Each row is a point. The points of each table are mixes of a few directions, plus a little noise. How many directions does each table use, and how many do they share? Where both have some left over, give the other angles between the two spaces (their principal angles), to ten degrees, smallest first.

First (5 x 3):
[[ 13 -25  -8]
 [-30  60  18]
 [ 12 -24  -7]
 [ 13 -27  -8]
 [ -8  17   5]]
Second (4 x 3):
[[ -2   3   1]
 [ 27 -54 -16]
 [-19  39  12]
 [ -6  12   4]]
Directions: first 1, second 1, shared 1

First (5 x 4):
[[-28  -6  -4   7]
 [ -5  17  14 -17]
 [ -9  13  -3  17]
 [ 60 -44  -6 -20]
 [-17  18   1  13]]
Second (5 x 4):
[[ 21   3   6 -11]
 [ 10  25  -1  18]
 [-33  -3  -9  20]
 [ 23  25  21 -28]
 [-21 -51 -17   3]]
Directions: first 3, second 3, shared 3

First (8 x 6):
[[-21  -9 -14  30  -3   3]
 [ 39  11  25 -60 -13 -12]
 [ 21   0  14 -36 -24 -12]
 [-13  -8  -9  18  -8   0]
 [  6  -5   3 -14 -21  -8]
 [-11   3  -6  20  20   9]
 [-21  -5 -14  32   8   7]
 [ -1  14   1  10  41  13]]
Second (7 x 6):
[[ 21  10   4  -7  -7  20]
 [  0   0  -6  18  29  32]
 [  0  15  -4  14 -27  -6]
 [  8 -23   2 -18 -22   5]
 [ -4 -11   8 -23  15 -22]
 [-22  29 -17  52 -13  -6]
 [ -2 -19  12 -35  25 -23]]
Directions: first 2, second 4, shared 2

First (10 x 9):
[[-23 -25   4   8   5 -15  -9   3   0]
 [-30 -11 -20 -59 -19  -5  -3  29  -8]
 [  9   5   4   0  -3   3   4  -2   2]
 [ 53  18  34  38   3  14  16 -24  12]
 [ -6 -25  19 -11 -10 -10   3  11   4]
 [-37 -35   1  33  20 -23 -17  -4  -1]
 [ 10  -5  15  11   0  -1   4  -4   5]
 [ 30  25   5  42  15  11   4 -25   3]
 [-41  12 -55 -50  -4   1 -13  22 -17]
 [ 37  42  -8 -10  -7  24  13  -7  -1]]
Second (9 x 9):
[[-25 -11  -1   0  -4 -10   8   8 -18]
 [ 56  25   2   1  10  21 -17 -17  39]
 [-53 -24  -2  -1  -9 -19  16  16 -37]
 [ 60  27   2   0  11  22 -18 -18  42]
 [  5   2   0   0   1   2  -1  -2   4]
 [-41 -19  -1   0  -7 -15  12  12 -29]
 [ 17   8   0   0   3   7  -6  -5  12]
 [ 38  17   1   1   6  14 -12 -11  27]
 [-57 -25  -2  -1 -10 -21  17  17 -40]]
Directions: first 3, second 1, shared 0; angles 40

First (8 x 11):
[[ 25  29 -12 -28  26   6   1  10 -22 -18 -29]
 [-10 -13   3  -1  -2  -6  -3  -4  10   0  13]
 [-35 -43  12   6 -11 -19  -7 -13  35   6  45]
 [  1   0  -1  -5   4  -1   0   0  -1  -3   0]
 [  9   9  -5 -21  16  -1  -1   3  -7 -12  -9]
 [ 17  28   2  60 -41  28  13   6 -23  33 -29]
 [-19 -22   9  22 -20  -5  -1  -7  18  14  22]
 [ 13  12  -8 -34  27  -4  -2   4  -9 -21 -12]]
Second (10 x 11):
[[  3  17  -1 -15   1 -13  10   0   0  20   6]
 [-10 -43  10   4   6  27  -6  34 -20 -12   8]
 [ -9 -35  10  -2   7  22  -2  34 -20  -4  11]
 [  0  -5   0   8  -1   4  -5  -3   2  -9  -4]
 [ -6 -26   7   0   5  17  -3  24 -14  -5   7]
 [ 13  57 -10 -18  -4 -38  16 -32  19  31  -2]
 [  7   5 -13  51 -17   4 -30 -56  35 -57 -40]
 [  4  12  -4   5  -4  -7  -2 -15   9  -4  -7]
 [  0  11   4 -28   7 -10  17  18 -12  33  18]
 [  2   9  -2  -5   0  -6   4  -3   1   7   2]]
Directions: first 2, second 2, shared 0; angles 80, 80

First (9 x 12):
[[-42  -1   2 -20   4 -13  30 -16 -15 -13 -18  20]
 [-15   7  -1 -18   4  15  -2  10  -4   9 -15 -19]
 [-25   0   1 -23   4  10   1  -8   3  -6 -16  -7]
 [ 10  -1   1  -2   2  -2   7   2 -16  -2   9   4]
 [ 23  -4  -6  27 -14  -5 -19 -12  20   0  28  10]
 [ 14   2   7  13   8  11 -21  27  29  12 -24 -27]
 [ 30  -6   7  -1   9  11 -15  10   4  -8   6 -13]
 [-10   5 -13  -2 -16 -15  26 -21 -39   4  33  28]
 [ 15  -2   3  26  -2 -11  -6   8  19   4  -2   4]]
Second (10 x 12):
[[  2   5  -8  -2  -7   9  -9  -2  -1   9  11  -7]
 [  1   3  -4  -1  -4   5  -5  -1  -1   5   6  -4]
 [  2   7 -11  -2 -11  13 -14  -3  -1  14  17 -11]
 [  2   8 -13  -2 -13  15 -16  -4  -2  16  19 -13]
 [  1   3  -6  -1  -6   7  -7  -2  -1   7   8  -5]
 [  1   3  -6  -1  -6   7  -7  -2  -1   7   9  -6]
 [  1   4  -6  -1  -6   7  -8  -2  -1   7   9  -6]
 [  2   6 -10  -2 -10  11 -12  -3  -1  12  14  -9]
 [ -4 -14  23   4  22 -26  27   6   3 -27 -33  22]
 [ -8 -25  42   8  40 -48  50  11   5 -50 -60  40]]
Directions: first 5, second 1, shared 1

First (8 x 14):
[[-15  -1 -18 -11   8  -9  18  27  25   4  27   6   7 -32]
 [  2  -1  28  49  -6  29  14 -24   4   5 -20 -29   4  19]
 [-15  -6 -18 -11   6 -13  18  25  22   4  20   0   7 -25]
 [ 14  10   2 -15  -1   1 -26 -11 -23  -8  -3  20  -9  10]
 [  0  -2 -16 -33   2 -21 -12  12  -9  -3   4  14  -3  -3]
 [ 12  16   2 -11   5   9 -23  -8 -14  -9  11  29  -9  -5]
 [  3  -3   8  11  -5   3  -2 -11  -8   0 -16 -12  -1  16]
 [ -4 -13   9  21  -8   1  13  -9   1   6 -24 -30   4  21]]
Second (9 x 14):
[[ -2   8  -5  -4   6   4   2  10  10  -1  20  15   1 -20]
 [ -2   7  -5  -4   6   4   1   9  10  -2  19  14   1 -20]
 [  7 -23  16  12 -19 -11  -6 -28 -29   4 -60 -44  -2  60]
 [  5 -14   9   7 -11  -7  -3 -16 -17   3 -35 -26  -1  34]
 [ -3  11  -8  -7   9   6   3  14  14  -1  30  22   1 -30]
 [  3  -8   5   4  -7  -3  -2 -10 -10   1 -20 -16   0  21]
 [ -3  11  -8  -7   9   5   3  13  14  -2  29  21   1 -28]
 [ -3  10  -6  -6   8   5   2  12  12  -1  26  19   1 -25]
 [  1  -3   2   1  -3  -2  -1  -4  -4   1  -9  -6   0   9]]
Directions: first 3, second 1, shared 1

First (8 x 18):
[[ -9   7  11  15 -19   5   3 -13   5 -24  14  19   9  -6 -21  -4 -21 -23]
 [  9  -6 -10 -16  16   4   0   8 -17  20 -20 -17  -5   4  12   3  14  23]
 [  2   0  -6 -11   4  10 -10   1 -20   5 -16   0  -2   7  -3   2   7  25]
 [-10   5  12  25 -20 -23  17 -10  25 -20  41   7   0 -10  -8   0 -23 -42]
 [ -3   5   1   1   7   8 -35  11  35  -4 -11  26   4  14  13  -6  20  10]
 [ 10  -6 -14 -19   1  -8  14  -4 -60  20  -6 -32 -18   3  -3  17   3  41]
 [  5  -6  -1  -4   7   5  23  -2 -12   7  -5 -20   5 -14  -3  -4 -10 -15]
 [ -3   3   6  10   6   1 -12   8  46  -5   3  17   8   1  13 -11   7 -22]]
Second (9 x 18):
[[  0   5   5   2  15  15 -38   1  14  -6 -13  13   9  14  18  28  27  34]
 [-26  13 -10   4  -9 -15  -5 -10  -9  16   8 -20 -11   9   3  -9 -32   0]
 [ -7   6 -13   6 -31  -6  34 -20 -40  -6  -1   5 -17  -4 -35 -28 -19 -21]
 [-33   6 -12  19   2 -23  -3  -3 -10  -6   2   9   2   1  -3 -19 -21   2]
 [  3   0   2   0   4   3  -6   1   3  -1  -3   2   3   2   5   7   7   7]
 [ 40 -18  11 -18  -6  10  41  11   1   2   6 -10  -2 -22 -11  -3  11 -31]
 [-15  -6   0  14  35 -17 -24  16  19  -5  -4   5  20  -1  28  13   9  24]
 [ 18   2   6  -9   4  18 -10  -4  -1   1  -9  -4  -2   8   8  29  26  21]
 [ 20  -5  12 -17 -17  14  12   9  21   4  11   2  -2  -9 -14 -19  -9 -35]]
Directions: first 4, second 5, shared 1; angles 30, 40, 70

First (11 x 20):
[[ -3  12 -37  -3   5  12  13   2  -1 -24   9  23   6 -14  -2  11 -13   9
   21  12]
 [-10  13 -48 -10   9  17  16   8  -1 -34  12  34  10 -17 -11  15 -21  13
   27  15]
 [ -1  -2  31  -5  -4  -8 -10  -1  15  16  -6 -12   8   4   0  -4   9 -11
  -14 -14]
 [  1   2 -12   2   1   4   4  -1  -4  -6   3   5  -2  -3   2   2  -4   4
    6   4]
 [ -6 -20  38  -5   2 -10 -17  10  -4  21 -12 -18 -11  20 -12 -10   8  -5
  -24  -9]
 [ -2 -13   0   2   5  -1  -4   7 -18   1  -3  -3 -18  12  -7  -3  -2   7
   -5   6]
 [-10 -16  14  -9   7  -2 -10  14  -8   5  -6  -3 -11  14 -17  -4  -2   3
  -12  -1]
 [ 11   3   7  11  -7  -4   0 -11   1   9  -1 -11  -1   0  15  -4   8  -5
   -3  -3]
 [ -5  -3  21  -8  -1  -5  -8   4  11   9  -4  -5   7   3  -6  -2   4  -8
   -9 -10]
 [ -9  -8 -11  -8   9   5   0  13 -10 -10   0  10  -7   4 -15   3  -9   9
    3   7]
 [ 34  31  -2  31 -26  -5  13 -43  21  14   7 -20  17 -22  54  -2  20 -17
   11  -9]]
Second (10 x 20):
[[-14 -20  33 -15   8  -7 -16  18  -2  13 -10  -8  -7  18 -23  -6   1  -2
  -21  -8]
 [ 15  21 -34  15  -8   8  17 -19   2 -14  11   8   7 -19  24   6  -2   3
   22   8]
 [ -4  -6   9  -4   2  -2  -4   5  -1   4  -3  -2  -2   5  -6  -2   0  -1
   -6  -2]
 [  1   1  -2   1  -1   0   1  -1   0  -1   1   1   1  -1   2   1   0   0
    2   1]
 [  9  13 -21  10  -5   4  10 -12   1  -8   7   5   4 -11  15   4  -1   2
   14   5]
 [-10 -13  22 -10   5  -5 -11  13  -1   9  -7  -5  -5  12 -15  -4   1  -2
  -14  -5]
 [-26 -36  60 -27  13 -13 -30  33  -3  24 -19 -14 -13  33 -42 -11   3  -4
  -38 -14]
 [  6   9 -14   6  -3   3   7  -8   1  -5   5   3   3  -7  10   2  -1   1
    9   3]
 [  7  10 -16   7  -4   3   8  -9   1  -7   5   4   4  -9  11   3  -1   1
   10   4]
 [ 15  22 -36  16  -8   8  18 -20   2 -14  12   8   7 -19  25   7  -2   3
   23   8]]
Directions: first 3, second 1, shared 1

First (8 x 32):
[[ -4   6  -9   2   2  -1   3  -3  -5  -9   7   3  12  13 -12   6  -1   6
   -8   0  16 -16 -10   0   7   7 -16   4   9   5   3  -7]
 [ -4   5   3   9   3  -6   7 -14 -12 -27  17  13  28  16 -24  16  -5  25
  -19   0  24 -18  -4  -5  15  18 -47  15  37  22   4 -17]
 [-11   2 -11  -3   5   8  -8   0 -18   8 -14 -10 -19  -2  -2 -14   5 -14
   14  -8   1  -3 -11   9  -1  -8  29 -13 -23 -12 -16   9]
 [ 16  -5  -1  -7 -11  -5   3  17  38  21  -1  -2  -3  -8  24   0   1 -13
   -1  12 -18  14  11  -6 -12 -11  15   0 -15 -12  21   5]
 [ -7   9 -26  -5   2   4  -2   8   0  10  -6 -10  -5  10  -2  -7   5 -16
    3   2  11 -15 -19   5  -3  -9  20 -12 -22 -16   1   4]
 [ 22  -7   9  -2 -14 -11  10  13  46   8  13   9  18  -2  17  15  -4   4
  -16  18 -12  12  18 -14  -7   1 -21  13  13   4  33  -8]
 [-18  -6  28  10  14  12 -10 -27 -59 -21 -14   0 -22 -15 -15 -13  -1  13
   20 -28  -7  12   5  11  10   8   7  -3  10  14 -45   8]
 [  6  -6   7  -3  -3   0  -2   5  11  10  -4  -2  -8 -10  13  -4   0  -7
    6   2 -15  14   9  -2  -7  -6  12  -1  -8  -5   2   5]]
Second (10 x 32):
[[ 10   2 -10  -6  -8  -3   0   2   6  -4   2   9  -2 -11  -3  -3   2   8
   -4   7  -4   7   9   0  -3 -10   2  14   8   0   4  -1]
 [-29  -5  29  17  23   9  -1  -6 -18  12  -6 -27   5  34   9   9  -7 -23
   14 -23  14 -20 -29  -2   7  30  -5 -40 -26  -1 -14   5]
 [  5   1  -5  -3  -5  -2   1   1   3  -2   1   5  -1  -6  -2  -2   1   4
   -2   4  -2   4   5   0  -1  -6   1   8   5   0   2  -1]
 [-43  -6  43  25  34  13  -1  -9 -27  17  -9 -41   7  50  14  14 -10 -34
   20 -33  20 -30 -43  -3  11  44  -8 -60 -38  -1 -20   7]
 [ 33   5 -33 -20 -26 -10   1   7  21 -14   7  32  -6 -39 -11 -11   7  27
  -16  26 -16  23  33   2  -8 -34   6  47  30   1  16  -5]
 [  1   0  -1  -1  -1  -1   0   0   1   0   0   1   0  -1  -1   0   0   1
    0   1  -1   1   1   0  -1  -1   0   2   1   0   1   0]
 [ -9  -1   9   5   7   3  -1  -2  -5   3  -2  -9   1  10   3   3  -2  -7
    4  -7   4  -6  -9  -1   2   9  -2 -12  -8   0  -4   2]
 [  8   1  -8  -4  -6  -2   0   2   5  -3   1   7  -1  -9  -2  -2   2   6
   -4   6  -4   5   8   0  -2  -8   2  11   7   0   3  -1]
 [  6   1  -6  -3  -4  -2   0   1   3  -2   1   5  -1  -7  -2  -2   1   5
   -3   4  -3   4   6   1  -1  -6   1   8   5   0   3  -1]
 [ 18   3 -18 -11 -14  -6   1   4  11  -8   4  18  -3 -21  -6  -6   4  15
   -9  14  -8  13  18   1  -4 -19   4  26  16   0   9  -3]]
Directions: first 3, second 1, shared 0; angles 60
